Every row gives one point. Each copy is the shape, with its points in the same order, turned, moved and blurred by noise. Say if it was mirrored as well.

Shape (7 x 3):
[[-0.93 -0.08  0.03]
 [-4.15  1.24  0.32]
 [ 2.43 -2.26 -1.46]
 [ 0.66 -2.42  0.62]
 [ 1.71 -1.66 -0.57]
 [ 2.72  1.68  0.56]
 [-2.16  0.41 -1.10]]
Copy 1:
[[ 0.47 -1.30  0.63]
 [ 2.13 -2.99  3.34]
 [-2.53  0.53 -1.56]
 [-1.36 -1.97 -1.46]
 [-1.46 -0.20 -1.43]
 [ 1.88  1.21 -1.99]
 [ 0.39 -1.30  2.48]]
Copy 1 is: only turned
Copy 2, 7 rows:
[[ 0.53 -0.45 -0.35]
 [ 2.34  1.01 -3.11]
 [-0.19 -2.62  3.19]
 [-0.61 -2.85  0.53]
 [-0.40 -2.06  2.04]
 [-2.45  1.03  2.02]
 [ 2.07  0.30 -0.67]]
Copy 2 is: only turned
Copy 3 (7 x 3):
[[ 0.81 -0.35  0.56]
 [ 1.64 -3.47  1.99]
 [ 0.24  2.99 -2.00]
 [ 1.17  2.31  0.04]
 [-0.39  2.18 -1.05]
 [-2.95  1.49  0.89]
 [ 0.98 -1.51  0.13]]
Copy 3 is: only turned
Copy 4 (7 x 3):
[[-1.83  1.17 -0.11]
 [-2.33  4.26  0.92]
 [-1.55 -2.48 -2.88]
 [-3.00 -1.69 -0.67]
 [-1.24 -2.02 -1.06]
 [ 1.64 -1.20  0.29]
 [-1.52  2.36 -1.01]]
Copy 4 is: only turned

Shape:
[[ 0.29 -1.13 -3.47 -0.31]
 [ 1.54 -3.85  2.18  0.27]
 [ 2.11  1.72 -0.01 -0.51]
 [ 1.29  0.21 -0.76 -0.17]
 [-2.07  1.77  2.26  0.92]
 [-0.02  1.80  1.37  0.62]
 [ 0.15 -1.57  0.61 -1.98]
 [-1.19 -0.67  4.73  1.71]
 [ 1.30  2.40  0.35  2.07]
 [-2.23  1.01 -1.00  0.30]]
Copy 1:
[[-1.88  0.97 -1.50 -1.52]
 [ 2.33 -1.58  1.67 -4.20]
 [ 1.16 -1.86 -1.31  1.07]
 [ 0.20 -0.81 -0.89 -0.30]
 [ 1.57 -0.07  3.22  2.18]
 [ 1.17 -1.23  1.27  1.58]
 [ 2.06  0.91 -0.19 -1.54]
 [ 2.95 -1.45  4.86 -0.20]
 [-0.20 -3.02  0.64  1.94]
 [-0.82  1.40  1.22  1.14]]
Copy 1 is: only turned
Copy 2, 10 rows:
[[-1.22  2.81  2.35 -0.25]
 [ 2.55 -1.99  1.99  1.85]
 [-0.17 -0.53  0.70 -3.34]
 [ 0.01  0.32  1.09 -1.57]
 [ 0.59 -0.41 -3.58 -0.82]
 [ 0.46 -0.55 -1.63 -2.12]
 [-0.99 -1.51  0.95  0.63]
 [ 2.99 -2.29 -2.94  0.70]
 [ 1.44  0.88 -0.85 -3.56]
 [-1.29  2.02 -1.70 -0.27]]
Copy 2 is: mirrored
Copy 3:
[[ 3.58 -0.05 -0.53 -1.34]
 [ 0.61 -3.26 -1.50  3.50]
 [ 0.89 -0.69  3.53  0.70]
 [ 1.68 -0.62  1.58  0.25]
 [-2.12  2.12  0.60  1.17]
 [-0.92  1.02  1.96  1.36]
 [ 0.13 -2.34 -0.52 -0.14]
 [-3.33 -0.02 -0.85  4.10]
 [ 0.90  1.64  2.75  2.45]
 [ 0.26  2.14 -0.15 -0.63]]
Copy 3 is: only turned

Shape, 8 rows:
[[ 3.74 -0.95 -2.12  0.41]
 [-0.98  1.80  2.93  1.07]
 [ 0.88 -0.14 -3.00  0.06]
 [-0.85  1.97  2.55 -1.72]
 [-0.20 -1.86 -1.95 -0.48]
 [-1.36 -2.50 -2.40 -0.72]
 [-0.05  1.33 -1.46 -0.04]
 [-0.32  1.25  2.88  0.80]]
Copy 1, 8 rows:
[[ 1.64 -1.06 -1.21 -4.09]
 [-1.05  1.30  0.79  2.06]
 [ 2.18 -2.61 -1.44 -1.41]
 [-2.74 -0.96  1.03  1.44]
 [ 2.39 -2.80  0.71 -1.08]
 [ 3.27 -3.81  1.32 -0.63]
 [ 0.80 -1.89 -1.29  0.28]
 [-1.22  1.10  0.97  1.05]]
Copy 1 is: only turned
Copy 2, 8 rows:
[[ 1.74 -2.75  0.62  3.28]
 [-0.54  2.75  2.56 -0.52]
 [ 1.11 -0.84 -1.72  2.52]
 [-2.99  1.67  1.98 -0.05]
 [ 0.58 -1.56 -1.75  0.35]
 [ 0.26 -1.59 -3.15 -0.50]
 [-0.23  1.08 -0.65  2.06]
 [-0.74  1.97  2.77 -0.70]]
Copy 2 is: mirrored

Shape, 11 rows:
[[ 0.95  0.49 -0.85 -1.79  0.09 -3.29]
 [-2.89  1.41  0.47  1.31 -0.14 -0.16]
 [-3.86  3.50 -0.37 -2.17 -2.11 -2.25]
 [-0.89 -1.59 -1.35 -1.17 -1.80 -0.30]
 [ 2.68 -1.42  0.29  2.82 -0.74  1.01]
 [-0.09 -1.63  3.02 -2.05 -1.60 -1.47]
 [ 1.60  3.34  0.21  2.65  2.70  0.99]
 [ 0.81 -0.86 -1.13 -0.25 -1.50  1.33]
 [ 2.02 -0.19 -1.15  2.21  1.83  1.32]
 [ 2.24 -1.05 -1.40 -1.70  1.69  0.86]
 [ 0.15  2.10 -0.31 -2.31 -0.81  1.23]]
Copy 1, 11 rows:
[[-2.28  1.60  1.19 -1.88  1.04  1.39]
 [ 0.09 -2.00 -0.83 -1.80  0.14 -2.22]
 [-3.64 -2.55 -0.21 -5.17  0.93 -1.65]
 [-2.28  0.36 -1.17 -1.39 -2.20  1.11]
 [ 0.63 -0.09  0.48  3.18 -2.40  1.27]
 [-4.53  1.28  0.15  0.94 -0.42 -1.80]
 [ 2.36 -1.98 -0.35  1.81  3.17  1.09]
 [-1.37 -0.37 -1.66  0.43 -1.87  1.69]
 [ 1.74  0.03 -1.14  1.98  0.05  1.89]
 [-1.35  2.08 -2.36  0.87  0.94  2.84]
 [-3.02 -1.77 -2.04 -0.45  1.55  1.42]]
Copy 1 is: mirrored
Copy 2:
[[ 2.46  0.29  1.97 -1.11  0.26 -2.37]
 [-1.96  0.50  0.88  2.32  0.20 -1.03]
 [ 2.07  1.35  1.00  4.75 -0.13 -3.80]
 [ 2.39 -0.07  0.37  0.87 -1.46  0.71]
 [-0.69  1.13  1.13 -2.21  1.47  3.06]
 [ 0.78  3.92 -0.19 -0.95 -2.01 -1.34]
 [-2.82 -0.58  1.44 -1.08  4.22 -1.51]
 [ 1.10 -0.12 -0.87  0.11  0.54  1.46]
 [-1.35 -1.83  0.86 -2.27  2.37  1.32]
 [ 1.28 -1.77 -0.60 -2.84  0.70 -0.24]
 [ 1.24  0.19 -1.85  0.80  1.18 -1.26]]
Copy 2 is: only turned
Copy 3 (11 x 6):
[[ 2.34 -0.15 -1.16 -0.12  2.54 -0.74]
 [ 0.64 -2.14 -0.26  1.24 -2.43  0.79]
 [ 0.44 -2.26 -0.90  3.65  1.60  3.02]
 [ 0.35  2.30 -0.19  0.38  0.20  0.32]
 [ 1.47  1.64  0.87 -0.09 -2.35 -4.19]
 [-2.41  0.70 -2.13  0.54  0.61 -2.07]
 [ 2.56 -3.76  2.69 -0.41 -1.29 -3.04]
 [ 0.60  1.92  2.20  0.37 -0.04 -0.64]
 [ 2.29 -0.18  2.17 -1.78 -1.91 -2.70]
 [ 0.80  0.41  1.92 -3.09  1.63 -1.90]
 [-0.02 -0.80  2.49  0.89  1.79 -0.13]]
Copy 3 is: only turned

Shape, 11 rows:
[[ 1.34 -0.33  0.47 -3.10 -1.24  0.24  0.88  0.36]
 [-1.84 -0.79 -1.51  0.11  1.69  0.82  1.20 -3.34]
 [ 1.67  1.85 -2.28 -0.83 -1.52 -1.32  0.26  0.26]
 [-3.09 -0.53 -0.18  1.48  1.05 -2.37  2.55 -2.08]
 [ 0.29  0.23  0.74  2.05  1.21  0.31  2.52 -1.75]
 [ 1.45  0.92  2.32 -2.33 -2.48 -0.34 -2.63 -1.58]
 [ 0.24  2.60  1.63 -3.67 -0.57  0.39 -1.09  1.04]
 [ 0.25 -2.21  0.98 -1.12  2.87 -1.47 -0.60 -0.36]
 [ 0.77  1.11  0.81 -1.76 -2.97  0.28  0.30  0.77]
 [ 0.93  0.23  0.02 -2.57 -3.98  0.37 -0.32  1.10]
 [-3.30 -1.62 -1.46  4.26  2.71  0.38  1.00 -1.23]]
Copy 1, 11 rows:
[[ 0.13 -0.25  3.58 -2.39  0.90 -2.54 -0.80  0.08]
 [-0.05 -1.32  0.87 -0.60  0.97  3.80 -1.60 -1.94]
 [ 0.88 -0.96  0.71 -0.80  0.13 -0.80 -1.55  3.08]
 [-3.44  0.17  0.59 -0.56  2.56  3.53 -1.02  0.31]
 [-0.77  0.86  1.28  1.47  0.28  2.14  0.04 -0.98]
 [-2.61 -0.72  2.31 -0.77 -1.43 -4.17 -2.00 -1.28]
 [-0.50 -0.18  1.01 -0.59  2.50 -4.70 -2.39 -0.79]
 [-2.34 -2.84  3.43  0.10  2.43 -0.21  1.17 -1.29]
 [-0.74  1.36  1.00 -2.43 -0.45 -2.81 -1.82  0.32]
 [-0.57  0.46  1.24 -3.73 -0.76 -4.08 -1.46  1.20]
 [-1.63 -1.33 -1.73 -0.32  1.23  4.66  1.69 -0.61]]
Copy 1 is: mirrored
Copy 2:
[[-1.11  0.41  2.13  1.73 -0.54 -0.17 -1.72 -0.35]
 [-0.50  3.16 -0.69 -1.26  0.89 -2.39  1.92  1.14]
 [ 1.68  0.46  1.19 -0.75 -1.33  1.49 -0.75 -1.33]
 [-2.75  2.07 -2.35 -3.41  0.51 -0.23  1.21  0.55]
 [-1.42  1.32 -1.06 -2.54 -2.14 -2.59  0.01  0.96]
 [-0.07 -0.04 -0.22  4.23 -2.60  1.22 -0.22  1.09]
 [ 0.50 -1.18  0.79  2.42  0.18  0.83 -2.68  1.89]
 [-2.91 -0.63  1.92 -0.48 -0.11 -0.46  2.28  2.24]
 [-0.04 -0.33 -0.04  1.89 -1.30  0.30 -2.40 -1.21]
 [ 0.02 -0.42  0.78  3.00 -0.73  0.77 -1.88 -2.44]
 [-1.10  0.37 -2.86 -4.14  1.11 -3.45  3.52  0.29]]
Copy 2 is: mirrored
Copy 3:
[[ 2.11 -0.08 -1.11 -1.71  1.03 -0.40  1.79  1.76]
 [ 0.76 -2.59  2.47 -0.42 -2.33  0.25 -1.85  1.73]
 [-1.05  1.52 -0.30 -1.29  1.44 -2.16 -0.38  1.53]
 [-0.60 -1.04  0.84 -1.74 -5.01  0.54 -2.06 -0.15]
 [ 0.39 -2.53 -0.48 -1.57 -1.50  0.10 -2.72 -1.49]
 [ 2.69  0.18 -2.66  2.35  0.68 -1.97  0.71  2.63]
 [ 0.40 -1.27 -1.83  0.33  1.07 -2.46  3.26  1.90]
 [-0.75 -1.42 -1.44  0.17 -1.00  3.56  0.28  1.76]
 [ 2.07  1.37 -1.12 -0.90  0.75 -2.52  1.74  0.53]
 [ 2.29  2.54 -0.42 -0.47  1.04 -1.89  2.20  1.03]
 [-1.67 -2.13  2.82  0.47 -3.08  2.11 -3.37 -2.10]]
Copy 3 is: only turned
Copy 4 (11 x 8):
[[ 1.35 -0.24  1.14 -0.09  0.30  1.02  1.86 -3.33]
 [ 2.32 -1.84  2.49 -0.25 -1.12 -0.58  1.91  2.63]
 [ 2.64  0.95  0.03  1.03  0.64 -2.38  1.48 -2.77]
 [ 0.71 -1.74  4.66  0.28  0.44 -2.57 -0.95  1.22]
 [ 0.11 -3.69  1.38  0.65 -0.97 -2.10  0.84 -0.27]
 [ 1.40  1.43  0.17 -0.39 -3.46  1.14 -0.39 -3.85]
 [ 1.70  0.56 -1.22 -2.47  0.37  1.63 -0.71 -3.08]
 [-2.29  0.46  2.08 -2.20 -0.69 -0.01  1.43 -0.15]
 [ 2.04 -0.28  0.30  1.38  0.23  0.82 -0.03 -3.72]
 [ 2.23  0.84  0.19  2.29  0.59  1.49  0.41 -3.97]
 [-1.17 -2.39  2.07  1.99 -0.02 -2.02  0.19  4.87]]
Copy 4 is: mirrored

Shape (14 x 9):
[[-3.17 -3.84  1.24 -3.50 -0.04  0.45 -0.95 -0.48 -2.00]
 [-0.87  1.26  2.75 -0.79  0.29  1.03 -0.21 -1.32 -0.38]
 [-1.89 -0.30  2.29  2.30 -0.78 -0.08  0.93  1.56  0.89]
 [ 0.16  2.94  0.98 -3.81  2.50 -0.98  2.35 -1.55 -0.09]
 [-1.70 -1.30 -3.49  0.70  2.09 -0.20  1.39 -3.06 -0.36]
 [ 0.61 -0.11 -0.93 -1.30 -1.35  2.10  0.92 -0.66 -1.13]
 [ 0.99 -2.27 -2.35  2.04  3.01  3.61  0.56 -2.86 -2.85]
 [-0.05  0.12 -1.15 -1.72  1.41 -1.37  0.62 -0.90 -1.97]
 [ 0.29  0.07  0.80  1.34  1.23 -0.58 -0.26 -0.76  0.94]
 [-3.09  0.01  1.86 -0.70 -3.75  0.26  1.71  1.37  1.03]
 [ 0.84 -1.47 -3.36  2.58  0.43  0.74  0.01 -0.98 -1.42]
 [-1.69 -0.44  0.66 -1.22 -2.08  2.01  2.10  3.91  0.42]
 [-0.39  0.49 -3.89 -0.95  0.46  0.84 -0.11 -0.19  2.23]
 [-1.58  3.91 -1.91  2.93  1.24  1.80  0.46 -0.15 -1.00]]
Copy 1:
[[ 1.40 -3.33  1.53 -1.02  0.24 -2.99 -2.28 -1.29  3.22]
 [-1.47 -1.64  0.34  1.00 -1.02 -1.07  1.61 -1.93  0.19]
 [-0.38 -0.26 -3.35  1.33 -1.51 -0.72 -0.17  0.50  0.20]
 [-1.98 -4.36  2.34 -1.93 -1.40  0.93  3.19  0.03 -0.99]
 [ 0.22 -1.68  1.99 -1.49  0.46 -2.47 -1.23  2.57 -3.85]
 [ 0.81 -1.36  1.56  0.85  1.94  0.83  0.32 -0.48 -0.36]
 [-1.51  2.13  2.71 -1.80  3.72 -2.06 -1.84 -0.08 -2.87]
 [ 0.48 -1.74  2.25 -2.44 -0.05 -0.41  1.37  1.08 -0.24]
 [-0.44  0.34 -0.30 -0.42 -1.80 -0.50  0.20 -0.18 -1.78]
 [ 1.50 -3.64 -2.57  3.01 -0.77 -0.01  0.14  0.21  1.43]
 [ 1.23  1.96  1.44 -0.85  1.49 -0.96 -0.90  2.07 -2.37]
 [-0.21 -2.69 -1.53  2.10  0.67  2.53 -1.43  1.13  2.56]
 [ 1.04 -1.44  2.85  0.71 -1.17  1.80 -1.75  2.14 -2.55]
 [-2.44  1.15  1.13  2.72 -0.11 -0.70  1.54  3.74 -1.63]]
Copy 1 is: only turned
Copy 2, 14 rows:
[[-2.50  1.15  0.04 -2.62  2.30 -0.98  0.20 -3.55 -0.60]
 [ 0.60  2.23 -1.05 -0.61  0.14  1.40  1.00  0.69  0.05]
 [ 1.07  1.70  3.49 -1.13 -0.14 -0.35  2.28  1.75 -0.42]
 [-0.01  0.24 -4.17  2.60 -0.22 -0.09  3.07  0.30 -0.61]
 [-0.79 -2.65 -0.26  0.63  3.83 -0.48 -0.41  2.04 -2.97]
 [-0.04 -0.01  0.79  1.94  1.48  1.58 -0.91 -0.78  0.57]
 [-2.91 -1.77  0.82  0.56  2.20  4.00 -2.62  1.69 -3.53]
 [ 0.14 -1.76 -1.08  0.96  0.90  0.14  1.08 -1.08 -1.94]
 [ 0.93 -0.01  0.56 -0.38 -0.83 -0.08  0.09  2.11 -1.65]
 [ 1.61  2.77  3.08  0.20  1.93 -1.35  2.43 -0.54  2.05]
 [ 0.35 -3.00  2.58  0.57  1.55  1.49 -1.98  1.19 -2.43]
 [-0.98  1.00  3.88  1.26  0.39 -0.38  2.40 -0.90  2.78]
 [-0.22 -3.14  0.22  1.49  1.45 -1.35 -0.95  1.93  1.52]
 [ 1.66 -2.42  0.90  0.38  1.76  3.70  2.01  3.92  0.34]]
Copy 2 is: mirrored
Copy 3:
[[ 2.79  1.94 -1.22  2.29 -2.00 -2.35 -1.43 -4.27 -1.26]
 [-0.77 -0.37 -1.63  0.35 -1.93 -1.22  1.98 -0.90 -1.25]
 [-0.42  0.79  1.15 -0.80 -3.23  1.75 -0.47  0.53 -1.91]
 [ 0.41 -3.80 -4.73  1.94 -0.18 -0.03  1.11 -0.17 -1.04]
 [-2.54 -1.45 -0.54  2.94  0.75 -0.53 -4.23 -1.66 -0.46]
 [ 0.30 -1.06 -0.83 -0.20 -0.63 -1.25 -0.81 -1.39  2.26]
 [-3.85 -0.22  1.55  4.11  0.46 -0.44 -1.32 -3.00  3.52]
 [ 0.25 -1.15 -2.52  1.39  1.51  0.69 -0.79 -2.22 -0.49]
 [-1.16 -0.15  0.09  1.24  0.01  0.60  0.29  0.93 -1.25]
 [ 1.92 -0.26 -0.41 -2.96 -4.10 -0.24 -1.34 -0.54 -1.56]
 [-2.46  0.40  1.39  0.98  1.56  0.93 -2.66 -1.12  1.99]
 [ 2.74  0.45 -1.09 -1.29 -4.48  1.44 -1.68  0.01  1.37]
 [-0.62 -0.20 -2.27  0.85  0.33 -0.98 -3.69  1.94  1.45]
 [-4.99 -0.25 -2.55 -0.78 -1.15  1.93 -1.22  0.34  1.16]]
Copy 3 is: mirrored
